Each row is a point. Examples show where two turns around zero, p and q, send a point. Where does a point land after both, in the order given? Backwards means that the second turn is done in reverse. Each puzzle has new turns, and all numbers are rounded.
(in the rows, 128 means zero)

Turn p:
[ 83 121] -> [109 169]
[124 131] -> [130 133]
[119 122] -> [120 135]
[144 146] -> [150 118]
[170 121] -> [133  86]
Turn q:
[103 147] -> [111 101]
[159 136] -> [117 158]
[122 101] -> [155 124]
Where do these land?
q, then p: [103 148] -> [ 97 138]
q, then p: [142 100] -> [151 107]
p, then q: [154 104] -> [161 115]
q, then p backwards: [117 163] -> [132  92]
p, then q: [125 125] -> [126 124]

Turn p:
[158 116 101 147] -> [119 129  83 120]
[114 117 205 130] -> [ 95 117 178 178]
[123 125 108 102] -> [143 113 131 103]
[131 139 152 111] -> [138 114 145 148]
[118 126 106 117] -> [137 128 128 103]
[117 130 113 145] -> [125 150 123 117]
[135 143 111 145] -> [138 147 108 128]
Turn q:
[ 96 125 115 124] -> [135 154 118 109]
[117 133 119  98] -> [144 130 140 101]
[126 128 149 113] -> [152 122 133 134]
[146 140 141 159] -> [112 108 109 152]
[171 102 138 174] -> [ 88 120 135 183]
[113 140 105 101] -> [135 132 134  89]
Where do these land?
p, then q: [139 147 145 145] -> [107 122 105 135]
p, then q backwards: [100 132 127  86] -> [142 130 128  79]
q, then p: [128 126 122 173] -> [132 166 131 103]
q, then p: [133 121 102  87] -> [136  96 157 150]
p, then q: [140 114 144 148] -> [123 149 105 123]

Turn p:
[120 141 128  90 116 115 105 132] -> [127 119 106 101 148 152 131 146]
[123 129 109 131 132 154 112 142] -> [139 123 129 112 124 109 102 137]
[138 132 143  95 137 112 133 145] -> [100 110 128 116 151 143 136 125]
[103  93 143 114 117 132 140 134] -> [116  96 107 133  99 129 139 129]
[135 127 130 129 112 147 121 121] -> [136 129 139 125 114 132 125 147]
[106 137 154 142 132  86 147 150] -> [124 109 107 169 157 135 141 106]
[159 137  89 159 126 144 138 116] -> [155 158 165 119 123  99 131 120]
[165 128 117 151 135 131 114 120] -> [125 161 153 129 134 107 128 141]
[139 137 146 131 135 134 141 116] -> [120 134 147 140 124 144 126 121]
[ 93 118 121 138 138 124 129 104] -> [137 142  97 136 105 130 122 109]
Turn q:
[118 144 117 116 142 157 143 138] -> [149 114 110 147 118 105 127 125]
[130 134 115 146 144 125 144 128] -> [120 118 131 147 137 121 109 124]
[123 123 128 122 134 124 120 100] -> [115 137 123 107 122 117 117 130]
[126  94 159 171 133 116 149 120] -> [ 91 171 142 157 138 140 122 122]
[134 128 121 139 112 122 121 126] -> [117 120 128 122 141 138 135 131]
[121 102 116 114 130 116 150 138] -> [152 149 126 131 152 129 113 125]
[120 149 116 114 119 134 126 137] -> [145 107 124 122 129 118 140 122]
[132 150 137 114 128 119 140 137] -> [143 118 135 128 118 133 128 104]
[159 124 132 128 131 135 146 135] -> [132 127 114 146 121 154 116 123]
[129 144 138 116 119 122  31 133] -> [123 103 163  74  94 134 167 178]
[118 117 130 127 115 139 137 117] -> [123 142 111 127 135 121 137 124]
Where do these land?
p, then q: [125 111 158 129 107  98 133 105] -> [122 120 108 167 153 116 136 114]
q, then p: [151 107 151  96 117 126 128 114] -> [152 124 150  93 129 146 118 139]
q, then p: [119 155 126 119 119 122 111 140] -> [106 118 134 130 114 134 152 126]
p, then q: [123 106 134 133 133 142 131 152] -> [124 147 145 118 150 132 133 137]
q, then p: [109 150 142 101 154 134 134 143] -> [127 144 142 140 136 137 167 150]
q, then p: [109 107  94 142 144 135 145 124] -> [118 148 109 136 161 105 115 120]
q, then p: [136 117 130 134 113 121 122 115] -> [131 118 123 116 124 135 111 119]
p, then q: [154 128 103 136 147 128 140 138] -> [123 140 148 108 112 125 115 104]
q, then p backwards: [101 160 154 129 139 126 114 107] -> [145  90 109 128 142 144 154 128]
p, then q backwards: [147 107 102 142 125 142 106 152] -> [ 91 126 109 123 151 134 106 116]
q, then p: [133 161 113 146 109 133 143 116] -> [122 141 104 125  95 115 136 111]

Turn p:
[132 104 101 110  93 134 123 109 114] -> [120 106 148 144  93 123 115 129 158]
[143  94 167 162  94 114 109 135 129] -> [ 76 164 154 134 145 126 114 150 143]
[106 119 138 119 115 168 119 104 135] -> [109 122 126 102  90 143 146 137 137]
[137 134 104 118 153 140 120 137  97] -> [158 105 152 129 124 134 123 126 104]
[130 107 116 141 113 164 145  80 114] -> [109 117 147 134  92 168 142 105 150]
[119 173 111 127 125 128 128 131 125] -> [157 129  99 134 117 140 111 132 116]
[167 142 156 118 151  86 123 157 162] -> [135 158 118 109 179  83 107 109 118]
[126 139 181 127 147  90 155 171 139] -> [132 177 111 136 171  88 154 132 104]
[101 136 109 122 155 121 125 105 125] -> [127  91 106 132 124 135 137 117 108]
[119 133  98 136 135 135 133 150 141] -> [155 112 119 126 145 139 131 142 141]
Turn q:
[153 117 109 132 135 134 162 124 170] -> [144 127 131 110 112 149 166  94 144]
[ 95 111 161  94 128 124 116 145 120] -> [109 125 112 168 117 130  89 118 116]
[109 146 126  92 147 126  90 143 102] -> [121 114 126 136 135 105  91 131  78]
[154  97  97 156 117 142 128 127 141] -> [162 118 126  99 138 158 136 130 155]
[ 98 157 113 124 113 144 138 107  99] -> [131 120 174 147 133  97 125 146 129]
[164 129 123 141  96 112 133 112 152] -> [144 163 132 104 110 150 148 141 140]
[101 167 137 129 118 129 123 160  95] -> [128 130 121 145 131  69 108 145 123]
[154 138 142 159 120 149 121 111 155] -> [110 131 131  86 111 136 140 140 156]
[118 122 154 100 155 119 135 137  84] -> [102 138 122 159 163 114 106 107 108]
[135  96 119 152 150 101 135 114 162] -> [129 117 106 126 130 172 170 128 130]
Where do these land?
p, then q backwards: [140 111 129 135 148 131 169 178 133] -> [142 129  91 150 121 113 168 117  97]
q, then p: [170 170 114 113  89 143 102 110 144] -> [142 166 125 122  87  76 104 138 115]
q, then p: [124 136 114 121  85  70 127 120 115] -> [171 172 136 141 144 150 103 137 113]
p, then q: [159 109 112 141 125 150 117 105 125] -> [ 96 120 138 127 104 147 103 128 139]
p, then q backwards: [155 117 152 117 130 140  91 107 135] -> [153 152 146 110 135 162 109 115 131]
q, then p: [102 115 115 123 142  75 155 126 132] -> [143 142 143 158 144 178 142 113 133]
q, then p backwards: [107 111 131 116 123 142 109 125 129] -> [130 130 104 136 118 124 108 117 114]
p, then q backwards: [115 131 139 122 103 118 145 141 111] -> [110 141 137 129 106 104 141 131 127]
p, then q: [108 129 122 140 141 141  91 126 139] -> [143 109 124 141 135 130  95 107 121]
q, then p: [141 140 128 132 155 145 120 130 108] -> [120 105 126 130 129 106 141 120 106]
p, then q: [111 113 157 164 146 146 104 110 140] -> [122  95 148 162 128 104 106 104 128]
q, then p: [105 152 122 111 148 136 205 158 126] -> [ 82 137 100 171 150 145 126  72 138]
